Every row gives one point. Each copy is the shape, with its points in the same order, turned, moved and blurred by noise. Is it also mirrored, or only turned?

Shape:
[[ 23  65 -57]
 [-19  25 -25]
 [-18 -36  24]
 [-11 -38 -49]
 [-20  -5 -65]
 [ -3  21  -5]
 [-50 -12 -27]
 [ 35  49  23]
 [-56  27  21]]
Copy 1, 9 rows:
[[-44  82   4]
 [-26  32 -29]
 [  8 -40 -23]
 [-60 -25  -9]
 [-72  11 -24]
 [ -8  27 -15]
 [-42  -8 -56]
 [ 29  53  14]
 [ 15  15 -73]]
Copy 1 is: mirrored
Copy 2, 9 rows:
[[-55 -20 -50]
 [-11  22  -6]
 [ 42  14  42]
 [ 47  28 -30]
 [ 21  35 -39]
 [-14   0   3]
 [ 16  58   5]
 [-28 -43  15]
 [-23  51  45]]
Copy 2 is: mirrored

Shape (10 x 6):
[[  7  29  39  78 -92  21]
 [-19  48 -46 -36  27  19]
 [-21  14 -45  46  31  10]
 [-29  -9  31  13 -14   9]
 [-31  33 -53 -40 -44   6]
 [-13   3  25  11  28  23]
 [ 68  -1 -61  21  26  11]
 [ -3   3  60 -33   0  -2]
 [ 28  45 -24 -17 -26   2]
 [  3   2  70 -22  28 -44]]
Copy 1:
[[ -5  73  38  25  66  82]
 [ 26  34 -59 -31   2 -40]
 [-39  11 -48  25  21 -14]
 [-11  26  35   6   8  -6]
 [  6  23 -34 -75  32  -5]
 [ -6  28   9  35 -15 -21]
 [ 24 -39 -79  20  -1  35]
 [ 44  21  50   7  -8 -21]
 [ 50  24 -32 -19  26  12]
 [ 50 -15  55  34  15 -43]]
Copy 1 is: mirrored
Copy 2, 10 rows:
[[ 40  88  59  62 -26 -42]
 [ 25  24 -74 -14  35   1]
 [ -7  -3 -46  56  19 -25]
 [ -5  26  34   6  27 -16]
 [ 10  63 -55 -35  -1 -30]
 [ 13   5  11  23  39  13]
 [ 39 -26 -53  33 -42   0]
 [ 27   8  42 -32  42  -3]
 [ 58  42 -23 -10  -6 -25]
 [ 42 -35  47 -33  72 -30]]
Copy 2 is: only turned

Shape (15 x 9):
[[-21  10 -24  51 -44  65  -2 -62  11]
 [-47  57  13  -7  48 -44  42 -50 -25]
 [ -2 -12 -12  60 -44 -42 -17  27  16]
 [-45   2  26 -26 -61  -8  29  -7  36]
 [ -7 -63  10 -30  14  34 -59  35  -7]
 [ 35  11 -52 -28  22 -43  31 -42  12]
 [-26  43 -26  29 -55  54 -62  41 -47]
 [ 55  26  44  26  14  61  36  50 -16]
 [-47 -23   3  12   4 -29  32  -1 -36]
 [-27  19 -18  -6 -29 -22  33   1 -39]
 [ -1  47 -31  -9  28  31 -28   0   4]
 [ 19 -60 -45  22 -59 -24  39 -37 -38]
 [ -2  -7 -12 -21   0  28 -18 -15 -11]
 [ 15 -11  41 -21  -2 -21 -48  35  60]
 [ 41  43 -36   9  52  38  23  38  26]]
Copy 1, 15 rows:
[[   8    6  -20    6  -11  113   -3  -33   11]
 [ -60   24  -34    2    5  -25   67   14  -14]
 [  -6   -1   33   33  -14    3  -52  -34   61]
 [ -41   14   36  -49  -51   39   -2   20   40]
 [  33  -69  -11  -39  -18    6  -76   34  -10]
 [  45   27   -5  -14  -41  -36   45  -29   -6]
 [  -6   27  -48   34  -21   65 -107   25   14]
 [  59    4   17   40   24   36   -8   96   25]
 [ -38  -38  -11   21  -39   -9   12   11   22]
 [ -28   17  -14   25  -60    1    0   18   18]
 [  31   34  -54  -20    8   13  -24   14   -2]
 [  20  -30   27   52  -95   22    8  -43    9]
 [  22  -12  -21  -18  -27   23  -22   11  -19]
 [  17   -5   51  -60   22  -19  -60   18   22]
 [  80   32  -39    0   23   -2    9   42   42]]
Copy 1 is: only turned
Copy 2 (15 x 9):
[[  10   83    7    6  -83    5  -38  -18  -42]
 [ -20   45  -19   76   49  -14  -30  -18   26]
 [   9   48  -31    3  -44    7   33   84  -17]
 [ -64   67   -3    6  -38  -14   53   -4   12]
 [ -13  -44   45  -60  -39   -3    2   27   11]
 [  18   21  -80   10    8   28    5  -26   42]
 [ -32    5   17   -6  -53   26  -22   36 -111]
 [  49   14   64   24   -1   55   59  -18  -41]
 [  -3   43   -4   -4   25  -47   10   19   -5]
 [ -25   36  -35   12   11  -21   18   -4  -38]
 [ -13    6    0   -2  -13   63  -33   -3  -16]
 [  45   47  -66  -30  -41  -58   30   -5  -26]
 [ -10    2   -1  -16  -33    8  -10  -14   -6]
 [ -30   -6   21    3  -51   41   58   52   51]
 [  36   29    7   -5   16  107   11   -6   -7]]
Copy 2 is: mirrored
Copy 3, 15 rows:
[[   7  -31    7   67   35    8  -19 -100   37]
 [ -76   37   -6   38   58    4   39    3  -26]
 [  54   -5  -14  -10   57   24  -63  -31  -29]
 [  -2   -2   67  -16   41   56    7  -46    0]
 [   0  -88   35  -11  -23  -18  -50   12   -3]
 [  -3   43  -23  -23   24  -32   31   -7   35]
 [   9  -38  -17   59  -48   60  -69  -58  -32]
 [  72  -38   15   87   -8   13   30   30  -21]
 [ -27  -37   -3  -10   58   13   13  -18  -45]
 [ -10    2  -17   -2   19   36   21  -39  -38]
 [ -16   -3  -16   50  -18   13  -25    2   35]
 [  40  -25  -23  -36   38  -28   24  -94  -26]
 [ -10  -32   15   14  -13   -8   -9  -27   13]
 [  28   -7   67   -8   17    6  -59   41   11]
 [  39   -9  -37   52   -2   19   16   44   48]]
Copy 3 is: mirrored
Copy 4:
[[-47 -45  37  42  13  51  -1 -45  15]
 [-13  78  30  16  43 -36  13  -3 -45]
 [  4 -16  -7  71 -71 -28 -17 -20  19]
 [-47  -4  38 -17 -39 -50  29 -32  30]
 [ 32 -35 -16 -27 -13  -3 -24  47  75]
 [ 60  21   3   5  28 -35  -1 -74 -15]
 [-30 -24 -17   1 -73  81 -27  20  -9]
 [ 66 -16  62  20 -42  43  65  37   4]
 [-14  -1 -13  26   7 -51  21  23 -14]
 [-13  -1  -7   1 -21 -27  18 -12 -43]
 [ 23  36   3  -9  -4  52  -8 -17  16]
 [  9 -88 -12  37   4 -52   1 -45 -32]
 [ 12 -16  10 -17   7   9 -12  -5  20]
 [ 39  20  36  -3 -61 -34 -25   2  83]
 [ 77  37   6  19 -13  53  50 -24  25]]
Copy 4 is: only turned

Shape (17 x 12):
[[  -1   28   48  -22   -6  -33    7  -24    9   -3  -20  -16]
 [   8   22   25  -25   14  -33  -48  -27   19   18   14   -7]
 [  19   20  -10   50    7  -21    4   -9  -81    4   22  -25]
 [   1  -22   -6  -26  -17  -32   12   -3   18   25   34  -20]
 [  -7   -5    7   25  -16  -37    4  -10   23    4  -20  -24]
 [  -1   -7  -17  -15   13    3   10   72   -5    9   24    5]
 [ -14  -81   21  -11   -5   24    9   22   18   10  -10  -19]
 [ -18    1  -12   41  -29  -19    4  -28   20    7    2   -5]
 [  -3   25   38  -24    6  -24   10  -20  -41   27    7   30]
 [  48  -28  -12   -6   -4  -16    9   10   18   27    5   22]
 [   0   22   10  -21    5  -38   -5  -18  -22   25   -3  -39]
 [ -12   -1   -7    5   12  -14   -1  -25  -17   -7  -15  -13]
 [ -14   -1  -12  -16  -16    8   10  -30    5   32  -22  -35]
 [   6   -3   -7  -19  -15   88    2  -17   13   23  -16   -7]
 [ -15   -8  -15  -25  -31  -32   -3  -32   19  -27   -7  -36]
 [   1   22   -6   18 -121   67    3   20   17   -5  -20   -2]
 [  31   25   25   -4    3  -24   20   -1   16    8   41    7]]
Copy 1 (17 x 12):
[[ 17  -5  28   1 -11 -25  36 -42 -39 -13  28  -5]
 [ 41 -10   0  11   9  -7  14 -39 -18  24  33 -32]
 [ 37  41  11  38   5  -3 -20  12 -54 -11 -61   8]
 [ 39 -40  44  27   8 -21  19  -9   4  29   0  22]
 [  0  -8  41  32 -35 -24  27  -1  -6   1  -1 -15]
 [ -6 -18  48 -12  35 -20 -39  22   1  22  -2  27]
 [-13 -63  61 -22 -52   8 -13  -3   0  33 -10  19]
 [  4  -5  15  54 -36 -11  23   1  13  -9  -9   6]
 [ 32  36   8   0   7  -5  12 -35 -43  20  26  43]
 [ 35 -20  34  -3  -4   8  16  44   4  24  20  23]
 [ 41   6  26  -2   8 -28  27 -38 -30  12 -21  -7]
 [ -4  -3   0   9 -21 -18  16  -9 -29   9 -24   3]
 [ 19 -15  13 -10 -31 -20  29 -29  16   1 -28  12]
 [ 12 -32  -8 -49 -38  15 -18 -17  37 -28 -13  30]
 [ 19 -48   6  26 -27 -62  31 -21 -17   3  -5   0]
 [ 25 -11  29   3 -77 -48 -51   5  54 -75  15  39]
 [ 35 -11  31  27  30  11  18  -4 -23 -16  30  19]]
Copy 1 is: mirrored
Copy 2:
[[-16 -10  46  -5  13  11   2   7  40  -4  38  -1]
 [ -9   9  69  13  12   7 -29 -17  -5  46  35   1]
 [ -4   4  12  50   6 -16  43  10 -61 -15   5 -23]
 [ -1 -25  11 -19  -2  -8  -7  17  -8  63  27   1]
 [ -2 -16  -2 -10 -30  -8  -6  -6   1   1  44  14]
 [ -5   9 -24  21  13   3 -30  35 -10  42 -35  36]
 [ -9 -62 -20 -32 -25  45 -28 -14   0  34 -32  20]
 [ -7  14  -7 -21 -41   8  18  -9 -13  13  43   6]
 [  3  -2  49   9  42  12  41  -3  10  18   5  18]
 [ 54  -4  17 -20 -17   3 -15  14 -12  46  -9  14]
 [-16 -17  27  22  25 -25   2 -10   3  24  18 -18]
 [ -6  -1   5  -6   6  -5  -1 -29 -16  -9  18 -13]
 [-16  -5  -8 -16 -13  -4   7 -31  25  31   1 -16]
 [ -8  24   1 -24 -14  36   0 -31  29  33 -55 -39]
 [-36 -11   5 -57  -3 -13 -19   3  -8  13  40 -18]
 [-45  46   0 -68 -83   3  30  38  27   9 -50  -9]
 [ 15   7  30  14   6  25  -5  40   0  36  28  -4]]
Copy 2 is: only turned

Shape:
[[ -7 -31  -8 -34  35 -29 -64  22   0  -9  10 -20]
 [  4  -7 -32  31 -57 -43  -2  18  53   6  20   8]
 [-29  50  49  32  52   1  65  -4  67  20 -11 -15]
 [  9  54  12  14  18  23  15   6  -1  39   0  18]
 [ -7 -21  19 -50   0   3  20  13  24 -35  79 -44]
 [ 28  -1  62 -53   6 -34  13  11  27 -39  28   3]
 [-24  56  -1 -36  26  32  11 -11  -2  19 -42 -22]
 [-57  10  14 -26  58  46  35 -12 -29  58 -47  31]
 [  2 -43 -21 -48 -29 -41 -26   7 -25  -6 -24 -23]
 [-31 -13  22 -33 -11 -35 -14  67 -14 -55  31 -17]
 [ -1  17 -13  18  -7  23  25  -1  65  -9  -9  38]
 [ 21  -9 -18  12  -6   6  12  44  65   5  -4  10]
 [-10 -41 -18  12 -25 -21 -26 -11   3 -38  16  -2]
 [-37 -17 -36 -56 -15 -65 -53  16  15 -32  34  13]
 [ 19 -10 -32 -38  22 -51  25  28  -4 -38  16 -10]
 [-31  33  18  -8  58  23  30 -18 -20  57  -5  12]
 [-17 -16 -22  -5 -36 -32  -9  26  52  36   2  12]]
Copy 1 (17 x 12):
[[  1 -43 -36 -29 -37 -23 -39   0 -26 -22  15 -26]
 [  2   6  -6 -16 -30   6  68  22   8 -43  18  28]
 [-16  42   9   9  12 -45  21 -19  95  63  25 -27]
 [ 16  23   9  25  -9  -8 -15  -4  30  47 -25  24]
 [ -2 -25 -35 -34  41  42 -14  39  15   4  55 -41]
 [ 24 -16  33 -18  43 -14 -32  16   9 -15  56 -36]
 [-29  40  15   5 -21   7 -45 -19  15  44 -32 -35]
 [-42   3  26   2 -19 -27 -35 -28 -10 121 -33   0]
 [  1 -32  18 -35 -37  11  -1   9 -61 -24  -9 -44]
 [-22 -45  -6  20  -7  -6 -20  63 -16 -24  47 -46]
 [-39  11  23 -15  11  -3  21 -13  50  -1  -4  45]
 [-12 -16  15 -34 -24  -5  19  21  54 -15  -3  25]
 [-15 -46 -16  -3  -1  13  34 -13 -31 -35  10 -10]
 [-31  -6 -33 -30 -17 -15 -11  29 -68 -53  44  -8]
 [ -5 -14  -7 -34  27 -26  -3  54 -16 -26 -17 -38]
 [  0  23   0   9  -1 -30 -23 -20   2  99 -19  -5]
 [-12   6   5 -40 -52  -2  36  18   0  -9  27  27]]
Copy 1 is: only turned
Copy 2 (17 x 12):
[[ 28  -8 -50 -42  -5 -42   3  50 -30   5  -7 -21]
 [ 11  46 -20  47 -20 -24  29  -1   3  52 -43  18]
 [ 38  91  71 -34  21   9 -38  -7  38  -5 -18   8]
 [-11  33   3 -41  33  44  -8  -4  29  23  -9  28]
 [ 22  22  36 -32 -36 -20  45  50   4  49  34 -53]
 [-20  39  27 -18 -11 -47  16  32  -8   5  63  -7]
 [ -3  24   7 -80  -6  40   4 -20  11 -26 -28  -3]
 [-11 -20  39 -70  54  45 -40 -26   3 -17 -47 -29]
 [  0 -20 -56   0 -21 -19  35  -6 -41 -10   0 -41]
 [  2  27  -3 -11 -30  -4  14  68 -74  28  17 -34]
 [  1  30  48   0   0  -2  24   3  21  15 -51  46]
 [  6  44  10  11  23 -17  48  34  15   9 -46  15]
 [ 38 -22 -14  24 -35 -13  23  19 -22  24  -7   3]
 [ -1  -3 -36 -25 -53 -65  16  24 -66  51 -22  -9]
 [ 26  30  -3 -32  12 -32  57   0 -60  24  20 -10]
 [  8   8  22 -74  48  35 -43 -24  23  15 -15 -16]
 [-12  33 -19  23  -5 -33  17   5   5  35 -61 -14]]
Copy 2 is: mirrored

Shape (17 x 12):
[[ -8  18 -10 -20  61 -11 -19 -30  27 -42  18  50]
 [-36  -9  -9 -53  32   9  54 -29 -65  -1  11   5]
 [-28  18 -59  39  13 -44  27  35 -95   9  25  37]
 [ 28  24  53 -15  11 -75   5  -8 -12   2 -61 -55]
 [ -7 -56 -12 -65 -18   2  10 -67  23 -24   4  11]
 [-20  23  29 -43 -74  51  -4   7 -21 -24   0 -50]
 [-66   3  46  20   0  23  81  18 -47 -51   1  30]
 [  6  42  17 -52   5  55   9 -39  12  -2  -3  33]
 [-14 -60 -11  28  41  14 -38  57  39   2  40  22]
 [ -2  -8 -26  13   7 -20  16  17 -17 -40 104  -6]
 [ 32 -25 -14 -10  -7  -9   6 -39 -43  -3  -6 -19]
 [ 69 -12  -1 -58   6 -20  12  11   4 -44   9 -29]
 [ -9 -12  26  -6   5 -26  -2 -20  25 -43  91 -47]
 [ 27   2 -23  11  36  10  17  11 -29 -12  -4   4]
 [ -9  -4   4   8 -12 -35  17  14  63  82 -12 -34]
 [  1  -8  32 -37 -21  -4  36  41   8 -10  17  11]
 [ 21   6 -37 -16  33  10 -15  -5  23 -20 -55 -23]]
Copy 1, 17 rows:
[[-26 -25 -13  29   9  50 -28 -66   3  21  -5 -17]
 [ -9 -34 -51  31 -84  -7 -10 -40   4 -52   6  11]
 [ 39 -64 -56  38 -10  17 -17  69  18 -50   0   1]
 [ 61  -2  46  13 -33 -19  58 -35 -41 -16 -54 -53]
 [ 11  40 -27 -29 -53  16 -53 -91  -8 -16  16  -6]
 [ 15  39   4 -58 -70 -22  50 -28  42 -14  50 -16]
 [ -4 -40 -38  -6 -91   0  -2  11  85   6 -54  -8]
 [-38  24 -41   7 -54  27  22 -54  -5  31  30 -19]
 [-31 -23  43 -31  17  19 -47   7  14  14   0  76]
 [ 48 -55 -30 -23  -9  42  -2 -27  34  -4  18  70]
 [ 40  -3   8  16 -64  37 -12 -20 -32 -31  25 -13]
 [ 21 -10   2 -64 -25  62  34 -69 -29 -36 -15  -7]
 [ 52 -21   9 -17  -1  16  13 -89  36   6   9  56]
 [  0 -51  -5  -5 -42  37   0  14 -17  -5   6   0]
 [ 24  32   8 -16   9 -69   2   3 -71  30 -14  27]
 [ -9  18 -25 -53 -32  -4  20 -16  18  -5 -46  18]
 [-18 -29  23 -24 -21   4 -13 -33 -51   7  15 -58]]
Copy 1 is: only turned
Copy 2:
[[ 37  -5 -25 -21 -16  10 -31 -60  -8 -41  16   2]
 [ 27 -12  83 -16   0  11  -5   9  50 -43  68 -25]
 [ -7 -45   5 -20 -22   2  11  46  26  39 121  17]
 [  6  54  14  20  55 -42   1  70 -62 -32  12   2]
 [ 26  20  30 -41 -22 -37 -37  -8  57 -38 -39 -61]
 [-32  50  78 -20 -44  30  35  26  -6   9 -44 -11]
 [-20  35  48  28 -15   0  35 -25  68 -17  51  53]
 [ 40  -5  68  -8 -47 -15   0 -44 -20 -19 -17 -12]
 [ 36 -16 -57   5   1  68 -22   0  48  36 -33  20]
 [-42  -7 -20  26 -48  46 -32   8  37   4  31 -33]
 [  5 -31  26  -5  10 -24  19  36  17 -11   6 -50]
 [ 31  49  -9  35 -21  -3  13  20 -15  -8   0 -84]
 [-62  22 -17  29 -16  44 -49  -4  13 -38 -10 -43]
 [ 32 -23   1  20   6   7  27   3   5  20  27 -22]
 [ 20  28  32   7  47  -9 -90  42  -8  54 -26  15]
 [ 23  52  34  28 -35   7 -10  24  26   9   1   0]
 [ 50  17  -9 -30  38  -4  15 -11 -32  20 -10 -39]]
Copy 2 is: only turned
Copy 3:
[[ 15 -50   5  33 -23  12  20 -44 -42 -56 -16   5]
 [ 38  -6  13 -12  43  10  45   2 -50  17 -17 -46]
 [  9  80  -9  21  37 -53  71 -11 -62 -27  43  -3]
 [ -1 -74 -69   8  33 -19 -13  75   8  -3  35  -2]
 [ -7 -43  38 -18 -28  37 -20  18 -38 -17 -23 -63]
 [-43  21   9 -20  59  73  -7  17  44  -5 -23 -13]
 [ 17   9 -29 -36  19  32  79 -52  12   0  45 -64]
 [ 19 -43  42 -12   2  21  13 -35  10   6 -40  17]
 [-58   9   6 103 -51   4  15 -45   0 -29  14 -44]
 [-53  24  -1  25  23 -33  44 -26 -29 -82 -27 -52]
 [ 26  20   2  -4   7 -15 -13  46 -18 -16 -17 -29]
 [-26 -34 -10  21  -7  -3  36  70   0 -50 -47 -18]
 [-56 -29 -24  23  35 -17 -15 -18 -12 -75 -27 -71]
 [  9  17 -26  21 -28 -27  38  10  -9  -8  -6   6]
 [-95 -37  -5  10   1 -48 -29   6  -6  42  32   3]
 [-47 -26  23   9   6   1  56  14  26 -14   9 -31]
 [ -6 -16 -36  40 -44  29  -2  25 -26   6 -25  30]]
Copy 3 is: mirrored

Shape, 15 rows:
[[ 33   9  28  24  69 -36 -26  35 -73  35  35 -43]
 [-22  -7  60 -27  12 -15 -37  35 -90  79   1 -48]
 [ 28 -17 -53  22 -55  -4  11  35 -12 -19 -22  60]
 [-32   8  24  -8  45   6 -11  14  70 -16  11  17]
 [ 14  54  40 -63  35  19 -25 -30  31   3  52 -14]
 [-26  -6  23  -8  21  -4 -20  21 -30  31  70 -71]
 [ -5 -27  31 -45  22 -31   5 -27  28 -41  28  20]
 [ -8  -4 -65   2 -68 -18  29 -14 -11   4 -39  17]
 [-30 -19  22 -12  47  41  15  36 -95  53  47 -28]
 [-20  -4  56  28   4  31   0 -32  38 -21  45  13]
 [ 55  -7 -26 -29 -53  29  21  21   3 -39 -44 -40]
 [ 13 -23  22  -7  31  12  13 -41  55  22  13   7]
 [-19  20  48  -8  12   0   2 -35  18 -22   8  20]
 [-41  25  33  -5  35  12  41 -33  32 -24  11  -6]
 [ 24 -40 -87  26 -25   3 -47   9 -59 -25 -57  12]]
Copy 1, 15 rows:
[[  33  -17   37   20   38  -19   47  -12 -113    8    2  -48]
 [   2   64   52   52   43   -6    1    0  -89   27   -9  -76]
 [  12  -17  -27  -32  -65  -15  -40    0   -1  -17  -48    5]
 [  52    3  -26  -39   59   46  -25  -67    2   17   15   16]
 [  64   26    2   10   48   -9   27  -50   16   27   78  -17]
 [   2    7   37   58   50   21   33  -20  -53   23    8    1]
 [  -2   22   23  -47   19   -6   -6  -79   17   -6   41   18]
 [ -24   18  -36  -19  -25  -35  -17   10   25   11  -61    4]
 [   5   47   31   40  -12   33   51  -17  -99   60    2  -30]
 [  19   28  -42    7   19   44   23  -90    2  -32   23    0]
 [ -12   -4   -3  -28  -26    7    6   65   47  -22    5  -27]
 [   2  -13  -29  -19   25   18    5  -88   23   21   21  -37]
 [  34   53  -24  -32   26    2   13  -71    2  -13   22   -3]
 [  20   49  -25  -41   41   24   44  -65   13   13    6   20]
 [ -47  -15  -55  -23  -45  -40  -53   44  -56  -16   -5  -13]]
Copy 1 is: only turned
Copy 2 (15 x 12):
[[  -3  -12   50   83   59  -68  -38  -19  -26   82  -32  -22]
 [  16  -24   54   68   13  -84   57    1  -29   79   -2  -56]
 [  74    6  -23   28   19   22  -16   15  -57   -8    8   58]
 [ -28   -8   40  -13   46   19    8  -23   33   -9  -13   15]
 [ -51  -17   32  -31   42  -63  -16  -45   18   -8   43  -10]
 [  -6  -25   76   40   41  -62  -15   36   14   27    6  -56]
 [  -5  -38    9   32   52  -16    5  -32   24  -67    1    7]
 [  54   25  -14   32  -38  -10   -2   17  -68  -44   -8   34]
 [   3  -53   24   47   14  -83    2   51   20   86  -27  -13]
 [  -4  -33   35    7    4   33  -21  -20   58  -14   31  -16]
 [  87   61  -50   -9   27  -38  -19   -2  -15  -11    5  -22]
 [ -48   -3  -14   33   17    3   -4  -20   31  -17   21  -12]
 [   0  -29   25    7    6   -9    3  -56   29  -14   11    3]
 [ -19   -8   37    1  -15  -17   -7  -32   54  -26  -14   16]
 [  89  -16  -38   19   -6   10  -28    2 -103   13  -39  -10]]
Copy 2 is: mirrored
Copy 3:
[[ -40  -15   63    1   53   44   21  -38  -51   64   18   -3]
 [-111   10   29   12    4   66  -27   -8  -57   44   28   -6]
 [  36  -23  -26    1  -61  -14   29   48   32   61  -16  -17]
 [  27  -52  -18   -1   19    9  -42  -36   22  -38   22    8]
 [  28   35  -11   -2   29   29  -23  -44  -40  -45   30   54]
 [ -43   13   26  -40   51   61  -10  -12  -39   -3   -1  -25]
 [  36  -57  -40  -10   10   13  -10    8  -57  -31   20   21]
 [   7    9  -52   26  -24  -26   24   82   17   28   -2  -37]
 [-102    6   29  -52   -4   32   36  -39  -36   10   19  -20]
 [  50  -13  -20  -42   -6    4  -41  -37  -30  -23   45  -38]
 [  34   18  -53   59  -41   41   49   10   -5    7  -41  -37]
 [  37  -21  -38   -4   14   30    5  -13   -7  -26   79   -8]
 [  26  -18  -24    4   -3  -16  -35  -21  -44  -20   37   -3]
 [  16  -18  -17    4   16  -29  -16  -30  -26  -63   35  -26]
 [  -9  -14  -79   12   -6   -8   43   21   18  116  -34  -27]]
Copy 3 is: mirrored
Copy 4:
[[ 56 -23  27  -8  50 -45 -63  86  43  22  15  33]
 [  4 -34  -7  17   6 -89 -88  24  40 -14  34  32]
 [ -6 -12 -18  -8  34 107   6  -1   7   4  66  11]
 [  7  -2  47  34   6   2  29  -7  12  40 -28 -49]
 [ 54  35  58  22 -41 -28  -6  -8  -2  10 -48  15]
 [ 38   8  23 -34   1 -76 -49  21  33   5  22 -28]
 [-19  18  71  -3  15  17  11   0   3 -23 -41  -6]
 [-14  34 -59   4  27  72 -10  -1 -26 -24  50  -6]
 [ -7 -14  17 -30 -19 -84 -30  68  19  23  70  25]
 [  4   7  87  15 -11  12 -21  -7 -36  30   8 -50]
 [ 27 -29 -41 -51  24  47   4 -40 -50  -5   1  30]
 [-14  43  56  18  36  -1  -3 -13 -29  47 -19   0]
 [ -1   4  54  43 -11  14 -11  11 -30   3 -23 -18]
 [ -9  14  33  20 -16  -6  11  32 -45  23 -35 -46]
 [ 34 -20 -30   3  83  57  26  14 -14 -45  96  29]]
Copy 4 is: mirrored
